Every row gives one point. Any point is a mix of the corners, with weights that add up to 1. It lies inside the corners' shape when no weight is negative. Say inside or outside, and name the corners with a negative weight.

Corners:
(1): | -0.002 |  0.024 |
(2): |  0.011 | -0.070 |
(3): | 0.020 | 0.059 |
Points:
| 0.013 | 0.038 | => inside
| 0.011 | 0.018 | => inside
|  0.009 | -0.075 | => outside (3)
|  0.012 | -0.050 | => inside
|  0.016 | -0.079 | => outside (1)
| 0.015 | 0.007 | => inside

Corners:
(1): |  0.008 | -0.023 | -0.044 | -0.021 |  0.042 | -0.005 | -0.002 | -0.065 |
(2): |  0.016 |  0.037 | -0.017 |  0.062 |  0.057 |  0.029 | -0.004 |  0.036 |
(3): | -0.086 |  0.051 |  0.060 |  0.002 | -0.029 |  0.048 |  0.029 | -0.010 |
(4): | -0.061 | -0.063 | -0.033 | -0.053 | -0.023 |  0.066 | -0.076 |  0.015 |
(5): | -0.063 | -0.004 |  0.032 | -0.046 |  0.027 |  0.015 | -0.084 |  0.014 |
(6): | -0.001 | -0.060 |  0.002 |  0.002 | -0.076 | -0.012 | -0.002 |  0.007 |
(7): |  0.029 |  0.063 | -0.053 |  0.047 | -0.078 | -0.100 |  0.040 |  0.011 |
(8): | -0.045 | -0.024 | -0.009 |  0.035 | -0.005 | -0.084 |  0.122 |  0.060 |
(9): |  0.008 |  0.101 |  0.037 | -0.025 |  0.057 |  0.063 |  0.039 | -0.029 |
Points:
| -0.009 |  0.011 |  0.003 |  0.012 | -0.031 |  0.023 | -0.020 |  0.023 | => outside (1, 8)
| -0.021 | -0.004 | -0.016 |  0.002 | -0.004 | -0.017 | -0.003 | -0.004 | => outside (9)
| -0.037 | -0.004 | -0.001 | -0.012 | -0.017 |  0.012 | -0.010 |  0.009 | => inside
| -0.020 | -0.009 | -0.012 | -0.021 |  0.026 |  0.003 | -0.023 | -0.023 | => inside
| -0.012 |  0.029 | -0.025 | -0.010 |  0.014 |  0.000 | -0.024 |  0.026 | => outside (1, 3, 6)
| -0.037 |  0.034 |  0.042 | -0.028 |  0.019 |  0.033 |  0.036 | -0.038 | => outside (2, 4, 7)
|  0.000 |  0.020 | -0.015 |  0.035 |  0.035 |  0.024 | -0.006 |  0.023 | => inside

Corners:
(1): |  0.061 | -0.037 |  0.006 |  0.004 |  0.006 |  0.080 |  0.067 |  0.102 | -0.011 | -0.010 |  0.005 |  0.000 |  0.071 |  0.012 |
(2): | -0.029 | -0.074 | -0.041 | -0.025 | -0.013 |  0.036 | -0.069 |  0.002 | -0.004 |  0.001 |  0.036 | -0.005 | -0.043 |  0.094 |
(3): |  0.076 | -0.037 |  0.022 |  0.050 | -0.019 |  0.075 |  0.046 |  0.003 | -0.010 |  0.018 |  0.007 |  0.053 |  0.026 |  0.066 |
(4): |  0.000 |  0.026 | -0.020 |  0.014 | -0.007 | -0.066 | -0.080 |  0.031 | -0.003 |  0.002 | -0.018 | -0.009 |  0.000 |  0.013 |
(5): |  0.040 | -0.086 | -0.059 | -0.015 |  0.061 |  0.057 | -0.067 | -0.084 |  0.022 | -0.007 |  0.003 | -0.014 |  0.002 |  0.088 |
(6): |  0.082 | -0.058 |  0.013 | -0.039 | -0.052 |  0.117 |  0.018 |  0.003 |  0.014 |  0.049 |  0.053 |  0.027 |  0.046 |  0.046 |
(7): | -0.011 | -0.029 |  0.014 | -0.011 | -0.002 | -0.076 | -0.027 |  0.042 | -0.096 | -0.005 | -0.006 | -0.050 |  0.032 | -0.008 |
(8): |  0.036 | -0.075 |  0.006 | -0.019 |  0.081 |  0.047 |  0.043 | -0.078 |  0.058 |  0.124 | -0.093 |  0.025 | -0.041 |  0.052 |
(9): |  0.051 | -0.013 |  0.065 | -0.016 | -0.064 |  0.035 |  0.021 |  0.038 |  0.035 | -0.051 | -0.041 |  0.084 | -0.004 |  0.000 |
(10): | -0.027 | -0.061 |  0.002 |  0.037 | -0.031 | -0.098 | -0.054 |  0.069 | -0.009 | -0.042 |  0.044 | -0.014 | -0.011 | -0.068 |
(11): |  0.015 | -0.011 |  0.073 |  0.031 | -0.033 |  0.086 |  0.009 | -0.017 |  0.050 |  0.019 | -0.064 |  0.029 |  0.007 | -0.007 |
(12): | -0.020 |  0.006 | -0.020 | -0.020 |  0.049 | -0.026 | -0.045 | -0.022 | -0.031 | -0.007 |  0.039 | -0.030 | -0.033 |  0.008 |
(13): |  0.024 | -0.016 | -0.033 | -0.006 | -0.009 | -0.045 | -0.068 | -0.003 | -0.028 | -0.027 | -0.012 | -0.072 | -0.069 |  0.002 |
(14): | -0.016 | -0.065 | -0.130 | -0.019 | -0.002 |  0.019 | -0.050 | -0.100 |  0.004 |  0.007 |  0.021 | -0.033 | -0.014 |  0.078 |
(15): |  0.003 | -0.014 | -0.011 |  0.028 |  0.003 |  0.028 | -0.029 |  0.050 | -0.077 | -0.008 | -0.028 |  0.034 |  0.016 | -0.037 |
Points:
|  0.020 | -0.038 | -0.004 | -0.004 |  0.004 |  0.041 | -0.015 | -0.007 | -0.005 |  0.012 | -0.017 |  0.004 |  0.003 |  0.034 | => outside (10)
|  0.012 | -0.035 | -0.010 |  0.015 | -0.021 | -0.003 | -0.032 |  0.018 | -0.025 | -0.026 |  0.000 | -0.004 |  0.004 |  0.026 | => outside (6, 8, 12)
|  0.009 | -0.041 | -0.027 | -0.015 |  0.000 |  0.003 | -0.027 | -0.009 |  0.000 |  0.008 |  0.002 | -0.017 | -0.003 |  0.031 | => outside (3, 15)
|  0.030 | -0.042 | -0.010 | -0.004 |  0.007 |  0.024 | -0.006 |  0.012 | -0.009 |  0.009 | -0.003 |  0.008 |  0.005 |  0.022 | => outside (11)
|  0.020 | -0.061 | -0.019 | -0.007 | -0.008 |  0.012 | -0.037 | -0.055 |  0.018 |  0.044 | -0.009 | -0.022 | -0.007 |  0.058 | => outside (1, 9, 12, 15)
| -0.001 | -0.022 | -0.020 | -0.007 |  0.009 | -0.015 | -0.035 | -0.005 | -0.024 |  0.000 |  0.006 | -0.018 | -0.004 |  0.018 | => inside
|  0.027 | -0.052 |  0.002 |  0.001 | -0.012 |  0.019 | -0.012 |  0.004 |  0.018 |  0.006 | -0.005 |  0.006 |  0.001 |  0.028 | => outside (12, 15)
|  0.005 | -0.023 | -0.022 | -0.004 |  0.000 | -0.011 | -0.035 | -0.001 | -0.015 | -0.001 |  0.001 | -0.011 | -0.001 |  0.022 | => inside
